Every row gives one point. A path goes straight from each point to the next, and from the last back to the first. The post is the endless flat space through its rows: a point in 2 columns, a line in 3, a plane in 4, and so on, so that a path can go around it. How many times does the path go around the post? Going back the other way cancels.
(in the rows, 128 means zero)

Post (1 x 2):
[[142 138]]
Path:
[[131 197]
 [128 153]
 [168 212]
 [182 139]
 [158 100]
 [ 96 111]
 [ 82 171]
 [ 96 174]
 [110 129]
 [126  95]
 [ 91 159]
 [141 211]]
Times around: 1

Post, 3 rows:
[[135  65 135 187]
 [142  84 103  90]
 [112 176 117 147]]
Path (21 x 4):
[[112 165 136 118]
 [ 91 154  87  81]
 [107  26 124 178]
 [124  75 137 138]
 [126 134 158 191]
 [202  82  98 133]
 [153  46  70 190]
 [ 98  88 123 192]
 [100  61 122 121]
 [111  96  76 135]
 [134  91  81 213]
 [ 90 145 115 152]
 [ 96 173 166  97]
 [170 112 145 105]
 [151 152  68  74]
 [196 102 121 172]
 [156  86 160  80]
 [ 98  92 130 166]
 [ 99 214  86 125]
 [157 109  98 150]
 [143 137 122 144]]
Times around: 0

Post (7 x 8):
[[177 176 102 169  69 184 155 105]
 [240 161  65 126 119 121  50 157]
 [102 150 144  88  79 235 146 110]
 [130 107 145 166 126 103 129 153]
 [123  72  81  92 158  83 118 152]
 [115  98 168 158 156  83 140  92]
 [121 110 143 206 153 156 163 111]]
Path (22 x 8):
[[123 113  34 117  97 146 100 206]
 [140 165  91 134 149 134 144 131]
 [129 152 154 120 147 171 184 117]
 [114 103 115  87 123 201 202  55]
 [171 111 125 154 137 178 124  73]
 [160 112 121 135 131  77  52  78]
 [103 118 103 170 172 109 134  81]
 [130 173  91 170 115 123 128 158]
 [186 118 125 174 176 123  86 188]
 [201 122 117 177 155 105 196  67]
 [156  97 170 164  56 139 141 138]
 [112 109 101 132  40 173 189  73]
 [184 139 113  81  83 130 106 114]
 [185 144  93  43  96 148  87 142]
 [ 95 117 163 111 141 122 155 105]
 [ 92 152 147 165 152 139 137  87]
 [122 146 116 128  79 145 141 135]
 [141 126 144 188 166 117 140 108]
 [178 174 169 111 155 209  85 138]
 [172  99  54  80 108 191 148 144]
 [131  77 148 158 166 160  87 162]
 [112  80 112 133 154 194  16 228]]
Times around: 2

Post (10 x 11):
[[116 161 171 134  79  88 142 115 104 180  97]
 [127  87 142 171 147 176 146  73 194 122 201]
 [113 139  89  59 135  67 135  70 124  63  50]
 [118 154 166 139  80 139 167 120  46 148 110]
 [126  90 143  92 179 111 119 105 139 105 148]
 [118 162 146 141  88 104 146 145  99 109 149]
 [114  77 136 112 127 194 102 144 208  88 154]
 [115 173 105 156 124 132  97 137  80 151 118]
 [115  90  73 102 119  90 146 137 118  90  73]
 [145  83 155 169 208 164 125 127 201  74 128]]
Path, 27 rows:
[[180 123  89 234 142  12 168  98 163  90 185]
 [121 103 130 133 158 109 104  45 108  91 134]
 [104  51 118 181 161 181 168 102 132 111  93]
 [114 135 107 224 151  96 169 199 150 132  16]
 [ 96  61 143 147 152 102 156  88 103 173 119]
 [100  72 136 180  88 166 107 102 188 142 108]
 [164 128 120 120 128  80 127 120 118  62  49]
 [114 150  89  52  78  95 122  84 118 113 120]
 [142 140 130  72 188 127 189  62 113  65 166]
 [100 112 193 113  77 110 167 145 204 118  91]
 [104 118 207 186 150 142 131 150 102 127  62]
 [121  99 199 134 124 150 117  53 190 140 151]
 [152 137  93 146 130 126  97 146  57 100 180]
 [143 118 179  69 166  98 117 113 139 161 127]
 [126 157 102 136  84 152 205 117 171 106  38]
 [139 116 166 108 171 127 120  66 189 116 186]
 [153 107 173 138 110 100 104 128 154 114  92]
 [117 105 103 172 149  79 168  65  95  60 115]
 [ 75 131 113  99  61 124 135 149 115 106 134]
 [123 187 187 110 228  75  88 145 126 156  77]
 [143 140 100 123 157 129  94 143 195 134  21]
 [164 104 107 192 126 184 128 118 201  68 205]
 [121 106  84 216  48  70 174 104 142 109  86]
 [ 65 138  64 166  75 153  90 108 126  98 148]
 [105 100 132 157 142 169 192 104 109 101  86]
 [114 110 106 117 134 149 159  94 134 137  98]
 [151 133 188 138  79 125 171 154 197 122 193]]
Times around: 1

Post (13 x 14):
[[131 130 123  88 146  83 101 101 129 157 167  97 123  78]
 [111 140  96 154 138 157 147  48  97 112  93 156  97 137]
 [111  54 134 108 117  91 134 147 177  62 156  74 112 103]
 [171 146 214 140  99 171 157  90  55 144 111 144 110  71]
 [195 103 181  73 118 129 134  87 193 139 122 120 129  73]
 [119 161 126 118 130 146 151 198 119 134 169 128 185 120]
 [185 133  73 145 130  90  97  79  91  98  89 118 181 170]
 [119 170 160 135 201 138 135  94  64  93  89 186 109 116]
 [ 92 112  80 173 172 104 170 133 119  91 129 130 114 103]
 [129 107 138  96 104 169 140 128  85 126 184  95  73  39]
 [176 197 156 123  98 152  92 158 115 178 103 178 159 140]
 [154 118 177  92 175 130 156 184 151 150 155 124 110 113]
 [133 132 152 141 124 187 129 113 115 146 127 199 165 121]]
Path:
[[134  89 102 113 169 134 203  89  50  90 141 157 134 108]
 [104 129 153 149 205 134 155 167  86 114 158 171 146 151]
 [154  89 188  60 238 111 151  26 165  59 132 102  63  57]
 [154 159 106 140  83 212 127 107 142 114  69 111  62  98]
 [138 108 196  81 110 118 125 116 130 113 124  91 134 116]
 [149 137  94 131  89 139 145 146 128 132  68 104 142 164]
 [167  68 109 146 106 185 186  76 100  98 105 141  86  72]
 [218 126 131 135  98  88  98  86 111 186 110 152 125 123]
 [113 205 115 139  75 188 139 175 171 217 191 165 235 158]
 [ 82 142  75 141 116 137 148  90 140  26 143  42  92  73]
 [ 95 186 115 187 146 163 158  95 110 188 140 139 158 115]
 [134 137 106 123  93 144 135  98  84 132 134  74 110  88]
 [129  52 141 120  94 169 125 146 128 181 187 154 147  81]
 [161 127 152  58 167  55 160 161 118 182 186 119  96  47]
 [226 165 151 152 154  59 160  94  76 144 105  96 121 161]
 [ 96 144  99 146 151 115 126  97 174 124 129 158 143 105]
 [125  78 159 147 120 243 148 100  89  65 118 132 161 125]
 [154  86  97 112 155 115 101 100  71 110 125  97 100 126]
 [108 123 176 106 141  96 109 194  94 156 142 180 192 117]
 [132 125 131  42 175  61 147 126 124 110 181  63  29   7]
 [151 170 167 163 176 136 168 144  84 139 106 168 108 133]
 [107 116 115 143 138 129  79 142 185 118 158 145 133 110]
 [ 90 172 105 142  98 194 152 206 101 198 177 118 133 129]
 [154 108  66 111 163 120 155 122  39 104 134  41  49 109]
 [ 91 101 127  95 126 169 174 102  55 115 164 149 136  74]
 [142  65  58 138 168 114 183  40 132 120 140 141  87  99]
 [108 175 130 167  39 151 123 171 140  78 115 112  61 117]
 [173 196  79 136 160  90 102 161  85 166 130  85 120 127]
 [ 96 101 167 168 225 159 240 140 129 132 111 127  66  64]
 [111  14 117  74 173 118 131 178  98 115 187  92 143 119]]
Times around: 5

Post:
[[146 112 167 100 113 121 107  88 128 102 104 115 123 139 137  90 123 111]
 [ 80  92 154 121 116 130  98 157 116 156 131 152 156 112 158 108 179 157]
 [169  28 127 165 232  75 146  93  61 184 101 161 158  43 103 181 119 152]
 [129 116 167 163 117 133 150  42 133 131 121  98  82 158 123 135 136 120]
 [158 115  89 132 141 109  93 111 139 158 131 134 115 126 140 103 135  75]
 [100 140 141  76 128 122 152 105 141 177  93 126 148 159 176 116 140 121]
 [197 108  69 105 108 118 119 189 110 134  81 116 124 184 119 115 110 165]
 [ 91  91 121  90 114  91  96 112 110 113 142 158  53 130 147 161 145  87]
 [120 144 137 152 137  89 125 155 166  96 129 141 144 117 161  93 188 175]
 [ 83  66  88 149  51 115 124 116 171  53 123 117  63 149 125 152 104  48]
 [144 110 114 134 118  90 134 104 131 144 135  84 115 138  94  77 134  94]
 [129  97  77 140 146  83  98 102 147 141 135 163 144 153 126 109 207 107]
 [147  93  78  49 138 172 145 101 125 112 109 115 120 131  89 136 122  92]
 [114 150 130 136 100 114 143 102  86 134 110 133 105 141 134 100 130  92]
 [125  52 120  71 140 128  96 193 107  46 151 145 142 179 112 175  73 146]
 [ 95 132  97 134 107 121 124  54 153 129 123 122 101 121 129  82 127 139]
 [ 86 134 161 111 152  98   7 145 129  86  99 119 143  83 136 138 172 117]]
Path:
[[116 139  64 126 157  86  82 150  99 101 105 194 149 161  89 127 155 179]
 [ 96  94 172 184 115 146 105  76 123 152  81  74  93 154 116 109 121  93]
 [ 66  67  31  57 167  85  93 182  63 187 136 160 184 118 125 118  75  61]
 [ 78  61 132  79 131 132  78  82 130  72 180 100  46  77  90 122  64  86]
 [106  74 107 132  74 132  96 183  86 204 117 143 146 161  87 121 163 159]
 [133  98 191 157 139  79  89 123 108 106 101 140 106 160 132 142 129 189]
 [187 121 155 164 179 113 147 104  99  62  94  92 134 135  90 122 136 116]
 [ 92 119 108 128 111 116 120 126 145 132 157 143  82 118 179 127 160 181]
 [ 60 123 106 125 102 129  91 114 124 111 143 164 166  94 155 151 166 113]
 [169 135  83 172 107  96 167 150 181 127 134 127 135 214  93 102 153 181]
 [159  97 142  60 151 113 119 139  95 148  83  71 177 162  80  95  88 102]
 [ 97 118 137  77 212 198  32 129 144  67 157  70 131  49  64 159 192 111]
 [149 150 158 146 140 104 113  38 126 126 115 113 108 174 143 104 161 196]
 [150  80 121  88 145  80 122  60 181 178 146 154 144 146 164  91 123 109]
 [135  74 146 156 115 109 117  82  97 201 121 161 109 129 118 113 145  70]
 [157 100  62  47 174  86  64 191 157  92 150 126 137 137 104 122 106  81]
 [142 133  93 109 193 131  28 165  98 144  81 171 147 124 141 126 122 104]
 [194 163 113  52 206 120 109 211 139 191 144  96 173 163 174  88 101 179]
 [141 116 107 131  26 126 121 134 115 142 131 137  50 164 164  97 151  25]
 [145  75 181  66 106 114 102 124 174 115 108  64 128  89 114  95 148 121]
 [126 106 127  73 106  82 112 200 170  82 149  79  82 194  98  81  87  93]
 [ 89  70 128  27 159 159  31 152 114  56  59 118  60  30 123 145  89 190]
 [108  42  74  44 112  83 126 115 102 134 146 130 131  84 136  73 112  48]
 [149 186 132 220  78  50 217 111 155  99 138  82 159 177 113  54 122 143]
 [184  90 127 182 147  49 102 135 126 124 140 118  83  97 109 143 146  93]
 [141  55 189 119 136 160 182  45  78 245 106 130 126 111 147 171 109 159]]
Times around: 4
